Each row of a before or after table is a point. One or more steps were done to the points. Then noise was added and the rows were shuffled. The steps act on how far a point lies along the listed directions, d1 being the first. Write out the steps. A step turns or swaps two directions, mirrors them in a line or flattens them onto one, adds a multiple of one to another, or multiplies one. Angles are multiples of 10 degrees, from the lower direction toward the higher: turns from -170 to 170, lines from 10 to 170 but not 90. Use the fewest steps. Two steps may share a direction if one is a turn and the other turns, adds or multiplies; they go together, in the order done. Otherwise the lowest direction goes first.
In the rows, 128 means zero.

Directions:
(1): [119 173 103]
(2): [143 154 170]
(3): [ 79 128 146]
Before:
[[129 126 171]
 [140 141 137]
 [140 120 151]
 [103 172  90]
 [124 134 151]
 [118 138 214]
 [145 116 157]
 [132  98 111]
 [108 113 132]
 [ 83 186  72]]
After, 10 rows:
[[115 127 146]
 [101 216 119]
 [ 71  64  99]
 [130 123 108]
 [112  88 119]
 [135  89 122]
 [131 102 127]
 [113 115 118]
 [108 187 116]
 [148 128 156]]
Steps: multiply d2 by -1

Directions:
(1): [ 88 124 118 171]
(2): [136  80  93 122]
(3): [166 114 150 166]
(4): [105  95 170 114]
Before (10 x 4):
[[197 174  95 176]
 [172 162 148 160]
 [115 121 164 117]
 [142 155 116 180]
 [101 138 145  93]
 [119 100 142  93]
 [ 95  97 110  91]
 [125 119 115  99]
 [139  52 103 145]
 [153 160 119 176]]
After (10 x 4):
[[149 137  94 119]
 [143 162 115 135]
 [141  76  68 140]
 [112  88 205 114]
 [106 116 173 142]
 [130 139 176 129]
 [128 120  82 116]
 [128 164 121 116]
 [134 122 117 113]
 [100 118 170 151]]
Steps: multiply d3 by 0.4; multiply d4 by -1

Directions:
(1): [170 146 172 149 114 101]
(2): [149 106 135 130  88 181]
(3): [148 116 154 117 185 156]
(4): [124  66 144 110 121  97]
Before, 10 rows:
[[162 101 210 119 148 102]
 [128 159  99 161 109 164]
 [191 127 183 110 188 136]
 [164  95 180 114 103 155]
 [154 109 136 148 100 213]
 [107 109  90 111 114 131]
 [105 174  97 141 111 123]
 [100 125 106 112 107 151]
 [113 104 129 138 124 123]
 [114 153 101 136 128 135]]
After (10 x 6):
[[167 138 181 148  62 109]
 [108 157  88 147 159 136]
 [116 100 109 103 153 117]
 [ 80 159  85 155 109  74]
 [119 109 138 137 133 118]
 [124 156 146 135  84  64]
 [166 151 126 137  34 135]
 [118 131 112 122 157 146]
 [ 98 122 117 106 147 120]
 [113 144 118 120 179 159]]
Steps: turn d1 and d4 by -30 degrees; turn d2 and d3 by -140 degrees

Directions:
(1): [189 111 130 108 128  70 121 139 139]
(2): [152 162 114 138 159 129  91  98  75]
(3): [155 163 104 145  65 141 136 157 113]
Before, 8 rows:
[[189 136 126 128 112  87 118 145 120]
 [131 142 132 135 114 135 142 155 117]
 [176 150 119 139  95 119 103 138  97]
 [ 52 119 126 133 140 161 122  98 136]
 [ 54 139 135 153 139 170 108  95 106]
 [155 140 116 115  80 108 139 152 131]
 [175 127 111 104 198  69  62  90  63]
 [167 150 104 129 135 110 122  97  80]]
After (8 x 9):
[[136  77 151 108 109  70 132 145 178]
 [169 156 118 143  97 127 102 132  91]
 [142 171 117 154 130 144 104 117  78]
 [121 167 110 134  94 150 129 130  99]
 [106  78 136 103 121  94 138 131 185]
 [173 126 110 106 199  70  61  89  63]
 [132 140 133 133 113 133 142 156 120]
 [177 140 106 123 131  97 126 103  89]]
Steps: mirror d1 and d2 in the line at 60 degrees

Directions:
(1): [102 109 143 116 126  60 151  74 124 112 138]
(2): [126 181 101 117 158  97 162 163  85 130 136]
Before, 8 rows:
[[131 142 109 135 145  96 149 151 122 128 145]
 [153 165 116 132 139 149 137 153 109 152 108]
 [147 116 138 127 107 167  76 125 137 125 123]
 [ 94 162 125 126 152  27 198 100  79 116 130]
 [105  81 155 126 111  97 121  83 155 133 121]
 [116 121 133 123 126 127 133 122 129 145 124]
 [135 110 144 130 106 171 109 145 149 116 128]
 [ 80  89 174 113 122  57 151  33 140 105 142]]
After, 8 rows:
[[130  54 178 166  78 172  89  77 180 127 102]
 [126 128 139 121 130  79 155  81 118 134 122]
 [144 137 123 137 129 182 104 179 136 152 108]
 [128  95 133 145 120 107 127 113 154 124 145]
 [148 118 143 149 117 249  73 158 166 145 113]
 [121 124 125 127 130 138 133 129 129 149 123]
 [140 175 111 106 140 118 121 151  91 124 136]
 [123 157 122 113 133 118 149 169 103 113 135]]
Steps: turn d1 and d2 by -130 degrees

Directions:
(1): [137 133 102 177 112 127 126 131 170 185  85 147]
(2): [116 138 152 104 108 125 136 134  61 169 101 171]
(3): [152 136  81 135  89 183 154 139 115 100 148 162]
(4): [ 85  76 137 154 115 144  87 180 122 108 119 138]
Before, 8 rows:
[[117  89 113 137 110 157 116 169 149  50 154 132]
 [142 151 120 123 123 113 140 113 123 177 113 140]
 [137 141 112 145 128 122 136 124 123 162 125 148]
 [125 124 133 135 133 137 129 128 130 120 101 117]
 [105 119 138 140 114 127 123 153 106 143 122 144]
 [135 145 142  92 132 126 142 115  96 115 147 116]
 [142 125  90 156 113 157 124 144 137 103 129 149]
 [140 147  98 131  96 150 153 114 117 130 120 151]]
After:
[[103  53  76 164  61 223 107 222 132   8 166 174]
 [154 176 141 102 153  71 150  76 133 207 106 112]
 [145 154 123 136 142 102 143 107 128 175 123 137]
 [122 116 130 141 126 146 124 136 125 113 102 121]
 [144 165 159  78 154  95 151  85 105 136 143  97]
 [ 94  93 119 157  87 161 115 187  96 116 127 167]
 [155 175 111 115 119 119 167  78 126 153 117 131]
 [144 124  82 159 103 170 130 151 132  95 133 158]]
Steps: multiply d4 by 3; turn d3 and d4 by -30 degrees

Directions:
(1): [144 174 114 128 124 128 131 120 154 130 140 149  44  88]
(2): [116  88 123 155  97 113 152  83  74 162 101 115  95 114]
Before (8 x 14):
[[119 142 120 152 104  98 149  89 101 167 132 136  51  87]
 [112 112 135 100 155 153  91 156 118 107 142 124 205 160]
 [127 146 132 109 132 145 121 140 134 137 144 141 116 109]
 [124 141 113 137  93 134 143  89 112 135 123 130  66 115]
 [138 178 115 100 136 140 135 165 162 108 151 127  72  86]
 [121  85 125 133  80 107 140  87  68 156  98  92  93 100]
 [115 103 119 150 118 133 147  91 120 169 127 114  49  92]
 [ 83  57 159 129 128 129 134 129  83 141 109  82 218 162]]
After:
[[126 151 114 130 101 137 135  99 127 125 133 135  75 117]
 [116 113 121 139 127 137 141 101 137 161 134 121  55  99]
 [144 195 114  88 147 145 129 183 185  98 161 132  84  93]
 [105  96 130 110 142 148 101 137  96 121 131 120 192 157]
 [ 78  32 157 146 107 119 148 100  48 161  95  73 197 151]
 [121  85 127 134  80 108 142  88  67 155  98  91  94  99]
 [123 153 120 143 115 100 139 103 119 157 144 142  64  91]
 [127 149 134 106 138 144 117 146 141 131 149 142 122 110]]
Steps: add -0.5 times d1 to d2

Directions:
(1): [141  95 166  93 164 105 120 159 164 157 139 105 180  86  98 125 161 138]
(2): [137  85 108 138 127 171 109 155  63 131 125 172 110  90  84 130 157 129]
Before (10 x 18):
[[120 134 123 130 118 102 156  92 156 106 153 121 125 155 163 124 101 129]
 [151 101 108 142 113 165 116 146  65 134 104 174 101 116  93 124 110 129]
 [135 145 196  90 158  78 139 127 221 158 131  60 175  90 129 110 141 137]
 [118 144 165 113 123 107 146 116 162 125 122 104 137 152 159 118 122 102]
 [118 147 145 118 114  68 140 118 180 128 140 106 150 158 169 120 103 118]
 [127 119 134 109 150 120 125 160 137 148 152 127 154 100 102 127 122 130]
 [116 167 137 142 123 100 151  97 180 122 134  96 101 166 184 122  96  99]
 [125 148 145 144 113 119 147 103 142  97 115 119 115 162 167 141  99 115]
 [162  63  85 138 141 195  99 184  42 114 141 190 103  70  53 114 169 136]
 [134  70 110 148 142 198 121 153  39 132 130 165  94  74  88 130 146 140]]
After (10 x 18):
[[143  71 145 122 156 142 116 168 116 155 140 141 124  68  89 124 173 110]
 [109 178 146 135 135 104 169  82 183 116 134  68 123 174 198 126  69 135]
 [127 208 115 135 121  88 159  85 208  82 142  76 119 209 203 110  63 125]
 [141 161 149 115 127  91 143 112 181 137 111  99 145 164 154 120  75 130]
 [130 118  95 167  95 197 114 127  38 115 108 182  56  88  95 119 141 124]
 [134  76 118 127 119 131 110 164  82 137 137 173 130  92  95 125 154 122]
 [129  94 146 119 125 152 124 148  92 130 119 152 123 106 106 120 158 104]
 [144  84 166 118 145 129 125 152 128 126 123 129 151  94 106 141 152 126]
 [138  72 129 116 141 126 133 137 121 130 158 146 144  92 103 125 150 138]
 [114 150  99 142 117 140 132 130 106 121 142 147 106 140 131 130  89 119]]
Steps: turn d1 and d2 by 160 degrees

Directions:
(1): [128 130  93 145 177  77 130 193 151 148 144 122  90 125 158 119 115 122
 113 141 137 108  75 182]
(2): [175 126  97 135 114 136 143 128  82 120 105 150  83 131  96 180 179 126
 124 184 136 123  82 101]
(3): [ 85 132  70 124 102 157 190 119 163  89 118  90 116  84 115 107  94 152
 108 157 117 142 110 115]
Before (9 x 24):
[[149 122 147 130  83 155 142  93 101 128 107 137 114 122  95 143 158 121
  143 134 121 137 142  64]
 [ 97 135 154 106  94 189 132  90 141  97 133 103 171 126 125  94 106 137
  137  87 117 143 189 103]
 [128 126 170 119 103 148 114  86  94 141 135 149 173 123 110 138 149 143
  161  92 123 129 182 101]
 [119 126 131 106  67 159 142  69 120 103  94 126 157 123 110 131 145 122
  137 149 125 149 155  55]
 [138 128 152 127 121 166 137  93 120 134 117 126 149 134 116 142 134 158
  149 130 141 127 149 126]
 [128 143 124 126 150 129 116 130 134 154 126 131 115 127 144 133 127 127
  134 106 128 122 116 155]
 [203 125 190 128 103 145  88  93  65 140 110 200 127 170  92 186 193 118
  141 121 120 132 147  64]
 [151 138 141 102  85 152 151  80  97 103 101 149 154 148  99 162 157 131
  156 115 107 153 169  77]
 [114 122  65 153 198  57 159 226 172 154 135 125  72 117 180 125 115 122
   85 151 156 108  46 198]]
After, 9 rows:
[[118 146 123 125 147 128 122 134 140 150 128 129 116 125 149 125 115 129
  131 102 127 123 115 157]
 [111 133 197 119 124 130  92  95 118 154 152 145 194 133 136 116 121 141
  167  58 120 128 199 131]
 [147 122 159 131  94 146 122 101 104 138 117 142 124 131 106 137 152 116
  147 117 120 129 151  77]
 [107 133 175 104  92 187 116  93 127 108 134 108 174 137 128  99 119 131
  147  79 117 140 194 108]
 [163 127 221 129 136 113  61 117 119 165 144 183 165 174 137 133 141 110
  145  58 117 128 179 110]
 [132 130 159 125 130 159 123  95 123 140 122 127 158 137 124 134 125 153
  154 115 139 130 159 139]
 [144 140 168  95  99 137 127  92 105 120 115 150 172 159 115 148 147 125
  161  91 112 152 186  89]
 [121 122  21 151 163  81 201 207 151 129 114 120  36  99 150 151 137 133
   75 200 156 115  11 166]
 [126 122 154 107  70 148 120  68 106 119  99 137 163 131 114 140 156 114
  143 139 125 145 165  57]]
Steps: turn d1 and d3 by 20 degrees; add 1 times d3 to d2

Directions:
(1): [157 137 108  87 130 146 189 141 156 105  73 161 119 128 120  76 102 175
 122  77 127 156 171 129 124 170 164  98 130 129 116  99]
(2): [ 69 142 105 134 140 141 110 151 142 149 172 145  92 150 135 121 121 132
  97 128  75  82 171 121 189 119 148  95  72 149  90 109]
(3): [129  96 127 142 153 168 148 158 101 137 104 153 164 102  60 153 112 155
  85 187 151 110 152 165 109  76 141  98 115 148 156 127]
(4): [126 140 137  90 112 137 122 119 119 120 144 137 167  55  80 128 156 125
 141 147 120 124 155 121 171 192  65 106 148 143  81 162]
(5): [160 104  48 109 143 164 132 157 112 134 161 127 134  79 133 100 153 118
 159 121  94 150  87  59 115  83 126 106 111 119 143 122]
Before, 13 rows:
[[128 155 169 126 109 103 131 106 140 120 100 126 134 141 120 116 112 152
  115 113 131 121 160 156 137 204 130 140 140 124  95 134]
 [151 129 138 145 134 110  78 105 123 145 159 109 132 115 131 135 146 105
  151 135 133 137  99 117 133 142  87 170 149 115 139 139]
 [139 125 146 105 133 121 131 109 120 134 106 149 158  95  85 146 129 127
  140 135 146 131 140 144 138 168 100 112 148 146 101 143]
 [ 14 161  65 120 139 154  99 169 157 161 213 162  60 135 124 113 139 129
   87 125  35  47 219 117 249 127 143  55  27 166  36 105]
 [145 132 107 125 114 149 143 113 138 110 111 126 130 107 130 109 141 123
  139 109 129 144 123 118 103 145 137 127 143 130 116 138]
 [160 131 135 107 126 119 119 129 125 130 138 129 142 132 141 123 114 113
  152 114 133 130 118 109 150 146 114 135 135 124 132 133]
 [134 121 149 134 130 124 129 130 118 142  93 145 150 129 107 118 124 148
  129 138 141 124 141 154 121 137 127 120 126 143 140 128]
 [126 129 128 112 115 141 129 120 135 117 153 134 130 101 115 116 140 107
  138 121 115 137 145  91 151 166  97 100 132 120 107 138]
 [107 156 149 119 128 115 107 126 129 125 141 139 116 104  91 118 134 144
  113 141 122 131 177 133 178 186  89 117 105 154  88 130]
 [157 137 142 103 125 111 147 111 133 108 122 115 129 126 124 115 115 119
  135 109 135 141 123 142 123 177 135 127 150 116 122 125]
 [158 132 132 115 117 122 132 120 149 121 124 141 140 112 132 135 138 125
  140 106 128 145 118 108 132 168 109 132 167 127 113 156]
 [142 128 121 112 120 132 138 139 116 128 123 144 150  88 121 125 144 124
  144 130 127 142 122 129 141 146 124 105 136 141 120 140]
 [ 71 137 129 146 137 115  64 117 102 150 179 126 139 122 112 163 158  78
  134 184  96  99 124 113 187 119  71 132 125 151 112 152]]
After, 13 rows:
[[165 117  96 135 143 143 164 150 133 126  85 136 119 153 133  91  95 171
  111  99 120 143 127 125  81 110 196 121 109 112 153  92]
 [126 131 114 129 130 121 125 137 135 146 116 143 116 148 149  92 125 142
  143 101 106 126 132 118 135 133 146 116 102 136 129 109]
 [206 142 174 111  77  58 150  58 144  82  56  82 132 138 177 126 151 102
  211  67 218 215  55 143  38 193  95 212 230  76 161 154]
 [116 139 150 133 120 113 140 133 135 129 104 147 121 147 141 131 117 136
  119 119 135 126 144 163 143 148 157 116 127 143 121 122]
 [149 120 115 111 150 143 168 144 131 117 111 140 123 136 103 110  93 145
  100 121 125 126 147 152 120 132 176  97 116 130 135 101]
 [124 135 120 129 122 158 156 124 146 112  94 147 125 120 107 113 120 145
  104 119 129 124 166 150 118 147 158 107 126 145 107 127]
 [150 136 151 154 136  94 132 120 135 118  91 118  89 175 147 116 105 145
  122 109 164 170 117 141  88 125 151 165 121 121 165 101]
 [114 109 152 185 153 124  59 122 103 168 173 114 139 129 100 177 135 108
  107 194 138  94 111 153 138  84  98 160 121 133 154 141]
 [135 118 137 143 141 139 146 144 149 134 102 162 128 149 114 149 104 152
   89 129 134 120 149 147 124 120 158 115 135 141 132 132]
 [149 119 146 124 137 132 128 140 118 137 122 142 149 140 115 140  97 129
  121 142 145 113 139 139 145 121 131 124 125 134 144 127]
 [ 82 124 183 204 129  67  29  82  84 155 170  78 139 176 155 215 158  39
  148 205 151 111  48 139 121  70  70 208 160 126 175 169]
 [115 128 133 141 148 109 130 120 143 145 105 147  98 185 145 138  97 132
  120 103 129 119 136 148 126 119 172 124 109 137 123 100]
 [127 122 172 145 120 125 145 113 140 114 100 136 122 161 118 138 105 126
  106 129 159 135 152 148 110 142 138 124 141 117 146 123]]
Steps: multiply d1 by 2; turn d2 and d3 by -150 degrees; turn d4 and d5 by -130 degrees
